Each row is a point. Two turns around zero, p and q, are shown by what they do to some points. Where does a point land after both, in the order given? Backwards means that the second turn is done in reverse. Each puzzle has new turns, and all numbers are rounded.

Turn p:
[-45  31] => [-42  35]
[ 19 -15] => [ 18 -17]
[ 14 -23] => [ 12 -24]
[11 20] => [13 19]
[  1 -12] => [  0 -12]
Turn q:
[-10  48] => [14 47]
[ -7 -13] => [-12  -8]
[ 27 -17] => [ 15 -28]
[ -9 -18] => [-17 -11]
Where do these land?
q, then p backwards: [ 4 31] => [16 27]
p, then q: [-32 -33] => [-45 -10]
q, then p backwards: [ 8 17] => [14 12]
q, then p: [ 20 -14] => [  9 -23]

Turn p:
[-13  -5   6   1] => [-11   3   7  -8]
[ 4 -7 -8 -7] => [  4 -12  -3  -3]
[ 12 -11  -3   9] => [ -2 -12   1  14]
[-3 -9 26  2] => [-5  5 27  2]
[-10   4   9  10] => [-11  12   5   1]
[ 10  28 -29 -15] => [ 25   4 -36  -7]
Turn q:
[  1   6  -6 -11] => [-10   6  -6  -5]
[-3 -4 -1 48] => [27 -2 16 37]
[14  4  6 -7] => [  5   9  -2 -13]
[ 6  1 -5 -9] => [-3  5 -9 -6]
[ 16 -13   1 -11] => [ 10  -2 -15 -15]
[-26   2  -5  -7] => [-23 -12   5   7]
[-8  3  9 -3] => [-5 -4 10 -5]
Where do these land?
q, then p: [  5  -9  -5 -21] => [  2 -12 -11 -17]
q, then p: [-11 -16  -3  10] => [-12 -14   5  12]
p, then q: [15 10 24 17] => [14 15 26  9]
p, then q: [-13  21  -7  -9] => [-18  17 -10  -5]
p, then q backwards: [ 4 -7 -9  4] => [-7 -9 -5 -1]

Turn p:
[ -5  -9 -19   0   3   3  10   0] => [  0 -14 -16  -2   1   6   8   2]
[ 19   4  12  -1 -14 -14   4  -6] => [ 19  10  10   9  -9 -12   3  -9]
[ -2   4 -11 -14  14  -1   9  -6] => [  0   5 -15 -12  10   0  13   1]
[-5 -3 -5 -6  7 15 18 -6] => [ -2  -5  -6 -15   2  14  15  -6]
[ 11  10  16  10   1 -15  -2  15] => [ 9 11 18 19  8 -3 -2  8]
[-15 -14  -5 -15   3   4   8  -3] => [-11 -14  -6 -14   5  -5  11  -7]
[ 13   4   8   3  -6   1 -17  13] => [  7   4  15   3  -4  -5 -15  13]
[ -1  19   6   7 -10  -6  -7   9] => [-5 14  9 14 -9 -2 -2 11]
[-16 -15   0  16   3  13 -24 -15] => [-18 -10  -7  -3  -2   8 -32 -13]
Turn q:
[-31  -3  -3 -11   4  -4   2   3] => [-16  -7  -9 -18   2   1  16 -13]
[ 0 -4 -2 -6  0 19 -8  5] => [ 0 -8  8 -9 -7 14 -4  6]
[ 11  -4  -9  -9   6 -16   6   0] => [ 19  -3  -5  -1   7 -13   5  -2]
[ 10  -5  22 -12   6  16   4   2] => [ 6  4 30 -2 -7  6  4 -3]
[  7   2  -4 -17   6 -48 -10  -8] => [ 18  11 -16 -15  11 -41  -4 -12]
[  1  -6   9   1 -12  11  -4   6] => [ -7  -5  10   2 -15   2  -4   3]
[ -2  -1  -9   9   4  13   0 -10] => [-1 -3 -4  5  6 18 -7 -2]
[ 8 -8 -9 18  6 -4  1  2] => [  2 -11  -3  14  13  -3  -7   6]
[-2 13 19  9  5  4 -2 -1] => [-13  18  12   4   4   2  -1   3]
[ 8 14 -9 14 -6  3  4  7] => [ 0  5 -9 13 -1  4  0 19]
[-11   1  -4   3 -18   6   7  -6] => [ -8  -1 -12   7 -15   9   3  -6]
Where do these land?
q, then p: [-12   2   1  -8  15   8   8  11] => [ -3  -4   7 -12   9   7  18  -5]
p, then q: [  4   0 -27  -4 -15   7  -7  -5] => [  8 -17 -17  -2 -19  -6  -3   9]
p, then q: [-5  1  6 10 12 -1 -4  9] => [-11  -1   9  -4  11   6  -2   5]
q, then p: [-18  13  -1  -1 -13 -10  22 -41] => [  0  20 -36   1 -24  21   3 -12]
p, then q: [-18  -5   7  -3   0   3  -8  10] => [-17  -6   4  -9   3  -5   5 -10]
p, then q: [ 11   4   4  12 -27 -11   3   9] => [ -8   2   3  27 -11 -13 -10   6]
p, then q: [  8   3 -15   5  -4 -11  -6   9] => [ 1 -9 -5  7  3 -9 -4 17]
q, then p backwards: [ 9  0  4  9 14  8 -7  5] => [ 3  0  9  4 10  3 -7 16]
q, then p: [ 11 -19   7  -5  14  -1  -4   2] => [  9   2  12  -4  14  -8  -9 -13]
q, then p: [ -1   7   9 -15   4   1  -1 -12] => [ 2 18  1 -9 -7 -2  5 -4]
q, then p: [11 -7  6  0 -1  8  3  3] => [ 5 -2 14  3 -2  2 -6 -4]
